Every row gives one point. Before rounding, the points of a table are all equally far from one centre. They may lie mostly on one side of it. Where is the centre, to within rounding?

Points (6 x 3):
-34, 44, 20
-32, 7, 46
-21, 36, 40
5, 41, 2
-33, 2, -24
15, 21, 28
Centre: -17, 11, 10

Points (13 x 8):
-39, -5, 19, 35, 13, -7, 29, -40
22, 18, 31, -4, 23, -27, 52, -45
-15, -1, 10, -14, 16, -26, 50, -60
-2, -4, 1, 11, -7, -26, 23, -71
-26, 8, 35, 5, -15, 7, 46, -51
6, -7, 33, -10, 9, -22, 28, -52
7, 12, -32, -23, -10, 2, 35, -32
-35, 15, -8, 7, 36, -35, 24, -49
-15, -9, 4, 25, 18, -29, 48, -57
14, 7, 14, -28, 0, -21, 52, -43
-18, -18, 14, 15, -10, -19, 48, -46
-16, 4, -2, -9, 17, -27, 3, 3
14, 40, 17, 35, 14, -48, 34, -22
Centre: -6, 25, 4, 9, 6, -9, 29, -30

Points, 17 rows:
22, 16, -27, 2, -24, 26, 36, 14, -5, 28, 26, -54
42, 6, 4, -22, -23, 11, 62, -16, -23, 40, 43, -28
-4, 8, -9, 7, -3, 4, 16, -8, 27, 74, 25, -18
9, 50, -11, 14, -24, 18, 28, -21, -42, 35, 5, -28
-21, -11, 12, 19, -40, 12, 60, 7, -27, 54, 18, -12
13, 36, -31, -3, -35, 1, 63, -17, -21, 55, 14, -20
-18, 36, 1, 23, -46, 21, 37, -11, 0, 39, -9, -5
39, 43, -14, -8, 3, 26, 24, 1, -11, 29, -31, -26
12, -9, 2, 15, -38, -25, 56, -42, -5, 38, -7, -42
-19, 4, -29, 10, 18, 39, 27, -3, -7, 25, 37, -10
-28, 22, 1, 14, -23, 4, 36, 3, -34, 43, 26, -48
21, -9, 12, -1, 12, -9, 39, 9, 12, 39, 61, -9
42, 41, 12, 13, -33, -6, 47, -11, -37, 21, 12, 8
9, 28, -45, -20, -33, 10, 71, -18, -14, 8, 13, -8
28, -14, 5, 5, -6, 25, 39, 5, -56, 24, 6, -50
32, 19, -17, 21, -20, 36, 50, 13, -14, 31, 26, -21
-13, -8, -9, -35, 5, 10, 42, 48, -25, 56, -10, -10
Centre: 6, -1, -3, -11, -9, -6, 29, -5, -13, 22, 2, -7

Points:
18, -22, 1, -36, -62, 15, 5, 17, -23, 39, 61, 36, 4, 1, 6, -1, 22, 0, 24, -7
-38, -47, -9, -32, -26, 24, 1, 19, -20, 49, 5, -47, 24, 1, 11, 3, 9, 7, -48, -3
14, -27, -48, -17, -15, 7, 48, 34, -17, 77, 7, 19, 1, -9, 6, -5, -1, -18, -19, 44
1, -34, -45, 15, -53, 41, 18, 42, -48, 37, -1, -31, -38, -3, 12, -11, -15, -32, -10, 2
30, -40, -23, -37, -30, 19, 18, 15, -21, 60, 53, -6, 12, -7, 28, -7, -8, -24, -6, -13
42, 9, 11, -10, -28, -14, -17, 40, -42, 67, 32, 25, 24, -3, -3, 17, 22, -25, 9, 19
-6, -51, -17, -24, -55, 35, 2, 26, 13, 27, 37, -22, 6, 3, 7, -6, -2, -10, 40, -15
-5, -41, -23, -17, -41, 20, -2, 16, -10, 76, -42, 3, 28, -5, 25, -4, 8, -16, -5, -14
23, -39, -17, -16, -14, 12, 7, 68, -8, 29, 14, 11, 38, 19, -4, -21, 11, -27, 34, -19
-10, -45, 14, -61, -55, 1, -12, 29, -32, 88, -2, 2, -6, -24, 10, -16, 23, -1, 31, -3
5, -20, -30, -9, -26, 3, -21, -3, -6, 54, 21, -31, 23, -2, 2, -22, 10, -13, -31, -53
14, -53, -42, -17, -66, -17, 11, 45, -34, 48, -33, -26, 14, 13, -4, -10, 34, -10, 30, -6
-8, -58, -24, -9, -35, 6, 11, 17, 7, 29, 4, -25, 12, -22, 30, -31, 12, 14, -16, -35
-8, -26, -25, -25, -18, 4, -13, 21, 7, 71, 3, -2, -15, -14, 25, -48, -24, -39, -24, -18
11, -39, -4, 30, -9, -4, 24, 44, -26, 57, 20, 2, 17, -25, 27, -2, 17, 23, -9, -7
-3, 10, -38, -33, -39, 11, 20, 38, -13, 32, 15, -5, 6, -26, 53, 11, 19, -21, 9, -1
16, -56, -18, -32, -40, -4, -14, 26, -56, 94, 17, -16, -32, 18, 3, -46, 21, 1, 9, 5
29, -36, -27, 4, -49, -10, -8, -3, -32, 49, 1, 5, 41, -26, 21, -38, 14, -14, -7, 25
-14, 14, -30, -22, -17, 46, -21, 27, 1, 11, -16, -5, 17, 32, 17, -36, 26, 1, -28, 5
4, -36, -32, -32, -8, 31, -15, 20, -13, 43, 44, -19, 33, 14, -29, 21, 22, -29, 2, 19
-6, -12, -3, -36, -36, 20, 29, 48, 2, 67, 28, 12, 15, -21, 13, 22, 5, -26, -7, 24
7, -44, -32, -32, -63, 32, 8, 12, -23, 5, 14, -18, 2, -4, 42, -15, 30, -14, -2, -10
-32, -30, 4, -47, -6, 25, 58, 4, -6, 46, 25, 14, -16, 12, -11, -4, 3, -27, 36, -42
-2, -11, -18, -21, -48, 0, -8, 32, -5, 57, -7, -29, -17, 17, 28, -59, 4, -15, -45, -28
22, -45, -15, -27, -52, 23, -12, 13, -20, 31, 0, -18, -9, 3, 62, -8, -16, 9, -7, -16
-2, -61, -10, -4, -40, 11, 0, 7, -39, 22, 31, -28, 28, -15, 29, -27, -9, -34, 28, -12
22, -10, 4, -2, -26, -6, 27, 47, -40, 99, -2, -5, -38, 6, 10, -1, -21, 35, -25, 21
Centre: 3, -9, 4, -22, -17, -5, 11, 10, -30, 26, -6, -13, -16, 5, -18, -15, 1, -4, 6, 8
